Each row of a before or after table is a point. One or more steps were done to the points. Then noise was added and the rows were shuffled. The steps act on how far a point lies along the listed directions, d1 being the first. Name the steps. A step turns or swaps two directions, mirrors them in a line or flattens them onto one, adds a multiple of one to another, or multiplies one. Angles are multiples of 10 degrees, from the lower direction toward the higher: turns from -170 to 170, lines from 10 to 170 but not 90. Use the fewest steps. Two steps may share a direction if one is a turn and the other turns, adds or multiplies; they go together, in the order done. Otherwise the lowest direction goes first.
In the rows, 128 means zero.

Directions:
(1): [166  94 148]
(2): [134 106  78]
(3): [ 89  91 139]
Before (8 x 3):
[[ 81 152 116]
 [118 112 106]
 [153  99 178]
 [164 130 151]
 [117 128 120]
 [ 88 137  80]
 [156 164 164]
 [131 138 198]]
After, 8 rows:
[[115 137 127]
 [182 109 127]
 [185 115  95]
 [102 136 149]
 [ 77 168 141]
 [154  83 118]
 [ 73 157 107]
 [145  88  74]]
Steps: add -0.7 times d3 to d1; multiply d2 by -1

Directions:
(1): [ 88 131  81  73 138 148 138 105]
(2): [116 106 188 111 117 157 173 104]
(3): [162 143 117 122 139  76 167  82]
(4): [112  48 113 141 123 101 119 115]
Before (13 x 8):
[[153 102 144 130 134  92 150 116]
 [116 140 175 147 117 188 104 173]
 [130 129  51 119 144 110 134 105]
 [154 161 128 148 125 136  90 161]
 [154  95 173 157 123 117 129 141]
 [ 92  91  80 128 129 134  81 158]
 [108 117  95  89 132 117 122 110]
 [146 147  43 110 137 101 133  90]
 [143 134 176 155 101 141 129 143]
 [147 137  90 151 120 105  89 152]
 [119 151  53 150 139  70 119 112]
 [ 95  26 154 169 117 127  99 149]
 [140 111 133 136 114 131 141 137]]
After, 13 rows:
[[131 101 136 122 110 138 152 125]
 [130  86 181 153  92 137 141 129]
 [137 121  94 141 116 109 100 139]
 [133  88 151 105 134 108 171 101]
 [ 88 125  73 105 133 152  91 156]
 [122 175  47 147 143  75 119 115]
 [168 193  36 121 145  94 115 109]
 [154 124 133 162 117 124  87 157]
 [117 105 178 159 112 173  97 171]
 [120 168  85  88 138 119 115 124]
 [ 45   9 172  95 115 183 158 105]
 [123  51 187 127 115 133 161 110]
 [146 174  46 118 145 113 127 119]]
Steps: turn d1 and d4 by -50 degrees; add 1 times d4 to d2

Directions:
(1): [121 141 153  97 155  99 148  83 173 147  74]
(2): [117 169 150 147 123 101 194 114 121  89 167]
(3): [150 132 114  65 168 146 161 167 144 144 164]
(4): [151 198 139 134 107 110 119 180 117 158  98]
(5): [123 123 197 149 143 174 138 119 108 180 144]
(6): [ 72 127 105  91  70 138 158 122 107 162 122]
Before (9 x 11):
[[ 93 146 132 109  77 158 116 157 109 181 102]
 [156 134 126  94 149 115 133 133 172 118  90]
 [134  81  48  86 132  99 112 112 137 149  92]
 [113 118  64 143  76 136  84 140 120 149  86]
 [149 132 161 190 126 105  65  80 132 136  55]
 [ 79  99  84 136  90 171 118 107  78 152 152]
 [165 146 144 162 121  79 118 112 132  80 136]
 [ 99  93 130 112  72 178 110 145  81 141 157]
 [102 159 118  85 127 104 198  99 159 159 130]]
After (9 x 11):
[[ 97  97 180 148  85 159  95  94  98 147 110]
 [146 164 161 108 170 136 182 129 148 177 155]
 [147  94 131 188 143 174  90 122 119 139 139]
 [150 106  54 112 108 149 109 180  95 105 186]
 [162 125 123  91 161 127 138 145 166 110 123]
 [100 109 147 176 120 174  96  91  88 172 128]
 [ 98 120 173 135 116 173 130 124 112 163 138]
 [166 151 110 136 106  87 125 148 121  82 160]
 [178  73 128 135 199 137 101 113 133 160 126]]
Steps: swap d1 and d3; flatten d2 and d4 onto the line at 30 degrees; swap d5 and d6

Directions:
(1): [121  80 101 158 145 190 112 165  89 144  97 131 137 116  88  90 167 156]
(2): [156 112 148 125  95  94 110 154 122 124 108 204 123 166 122  62 105  98]
Before, 10 rows:
[[106 169 119 114 144 144 144  63 160 129 154  38 120  50 148 249 133 149]
 [118 100 109 155 120 168 117 182  94 144 103 154 133 138 109  71 146 127]
 [154  58 108 195 139 175  95 212  59 149  74 183 117 137  82  40 167 145]
 [146 180 184 113  84  71 123 117 132 119 142 140 104 147 168 138  98 109]
 [128 166 159 108 130  90 133 110 162 113 143 118 118 125 162 155  95 108]
 [ 70 174  96 117 159 155 162  89 129 122 149  42 118  97 149 213 162 170]
 [121  64 101 178 160 194 125 163  93 141 110 115 138 110  66 137 175 180]
 [ 86  95 109 144 170 195 117 139 106 130 125  90 136  97  91 138 169 148]
 [163  97 145 130 111 102 108 110 130 113 114 207 134 159  90  32 110 107]
 [112  74 130 161 140 196 133 152  87 118  79 158 127 150  97  94 140 167]]
After:
[[ 86 153 109 122 129 133 148 107 124 115 130  96 111 121 147 165 148 148]
 [135  75 119 163 147 172 116 159 111 135 111 127 127 123  79 139 158 162]
 [128 157 159 113 131 102 130 111 152 116 139 118 126 118 163 144 106 118]
 [110  88 132 149 143 188 145 140  96 110  91 146 130 144 104 114 130 167]
 [ 95 106 125 137 160 172 111 139 116 129 128 122 130 105  94 125 154 133]
 [120 151 127 108 119 125 126  90 151 132 141  95 108  76 131 191 122 132]
 [144 107 139 135 130 117 120  88 132 110 126 161 140 140  95  72 124 122]
 [145  83 114 188 149 163 111 182  78 140  96 153 118 126 105  86 159 147]
 [113 114 107 147 122 162 123 173  98 139 111 132 135 136 116  98 145 126]
 [132 167 173 123 101  91 124 120 130 125 132 132 103 136 165 140 113 120]]
Steps: multiply d1 by 0.7; multiply d2 by 0.4

Directions:
(1): [161 184 167 134 112 117  98 160 152 112 150 171 157 159  81 155 195  91
 154  91  91 129 138  98 141 139 105  76 150 166 154 134]
(2): [146  95  76 126 161 151  72 123 149 142 108 129 114 126 212 159 166 107
 124 131  88 103  91 173 147 152 118 117 190 158 107 134]
(3): [166 153 117 132  99 205  95  90 149  63 142 145  90 122 132 186 117 130
 155 128 149 128 135 103 151  68 138 176 100 140  96 114]
(4): [ 86 124 112 134 109 183 146 115 166 100 141  70 175 134 109 107 115 107
 120 100 100  82  79  62 127 187 114 154 148 116 124  91]
(5): [107 148 130  88 163 134 129  82 113 169 145 103 108 139  68 123 185 159
 168 112 111  82 122 159  66 102 101 151 129 138  65 138]
(6): [110 156 138  98 174 155  87 121  98 124 136 123 170 160 126 109  74 120
 188 145 112 202 120 131 140 128 113 176 177 117 153 181]
Before, 9 rows:
[[156 108 107 116 137 144 109 104 126 129 119 142  89 123 173 154 158 135
  120 125 129  87 126 169 128  96 137 120 126 150  87 121]
 [121 138 124 124 138 115 129 109 123 143 140 116 136 140 115 116 121 131
  129 122 129 128 132 123 116 139 120 127 129 121 135 131]
 [125 138 127 114 163 124  91 133 117 135 126 144 150 143 148 134 135 116
  158 135 116 157 121 155 149 125 122 133 177 141 136 153]
 [151 151 143 139  92 133 120 137 135  92 128 162 120 126 125 158 134 128
  133 122 130 146 148 101 154 115 143 115 107 136 142 123]
 [141 115 120 127 129 149 112 117 126 118 126 138 110 117 147 138 129 149
  137 130 127 134 134 128 131 105 131 139 124 133 106 131]
 [137 136 128 129 135 134  95 155 143 131 132 138 151 147 137 135 165 100
  125 108  91 121 113 124 136 160 116  96 161 150 154 128]
 [119 126 120 127 125 125 137 141 137 133 115 112 132 126 144 124 111 115
  125 121 122 119 125 129 136 155 125 112 143 117 136 134]
 [126 124 129 143 115 104 151 129 129 131 117 133 117 118 130 129 129 134
  105 127 141 122 146 126 116 138 139 103 115 130 129 117]
 [124 107 139 124 143 103 142 137 107 143 124 133 135 133 138 107 117 137
  123 136 127 144 136 137 120 121 135 125 142 122 150 139]]
After (9 x 32):
[[125  93  70 114 176 181  58 121 137 135 111 110 135 137 221 139 124 106
  132 138  85 128  77 163 148 164 122 148 202 143 129 143]
 [121 120 149 131 121 113 149 142 127 127 134 127 151 137 110 108 132 126
  120 117 117 121 130 101 120 139 130 117 140 127 152 120]
 [132 122  98 118 176 139  60 134 139 141 119 140 154 145 189 151 169  96
  153 125  83 128  91 166 157 155 112 114 220 164 129 148]
 [121 150 133 129 126 121 137 109 128 131 146 117 137 143  97 118 120 131
  130 116 134 127 138 105 115 135 120 129 115 120 136 123]
 [129 124 110 131 125 145 121 136 148 123 113 114 127 125 157 139 119 109
  130 117 114 108 116 128 143 154 122 116 153 126 126 132]
 [163  71  64 112 177 140  69 110 135 161  96 141  85 122 248 164 189 119
  111 130  91  72  94 222 135 128 128 102 187 172  78 136]
 [109 124 132 141 112 112 165 122 124 126 123 114 126 117 117 115 102 140
  105 130 150 128 144 112 112 138 143 125 106 115 130 114]
 [151 108 117 130 137 126 102 131 129 136 121 152 109 119 158 144 157 141
  129 128 114 128 134 146 132 115 126 111 139 146 111 135]
 [121 138 149 126 114 112 144 132  98 115 120 146 121 122 125 120  78 155
  133 150 157 184 160 120 141 105 153 142  95 104 150 144]]
Steps: mirror d1 and d6 in the line at 60 degrees; multiply d2 by 3; multiply d4 by 0.7; turn d3 and d4 by -60 degrees
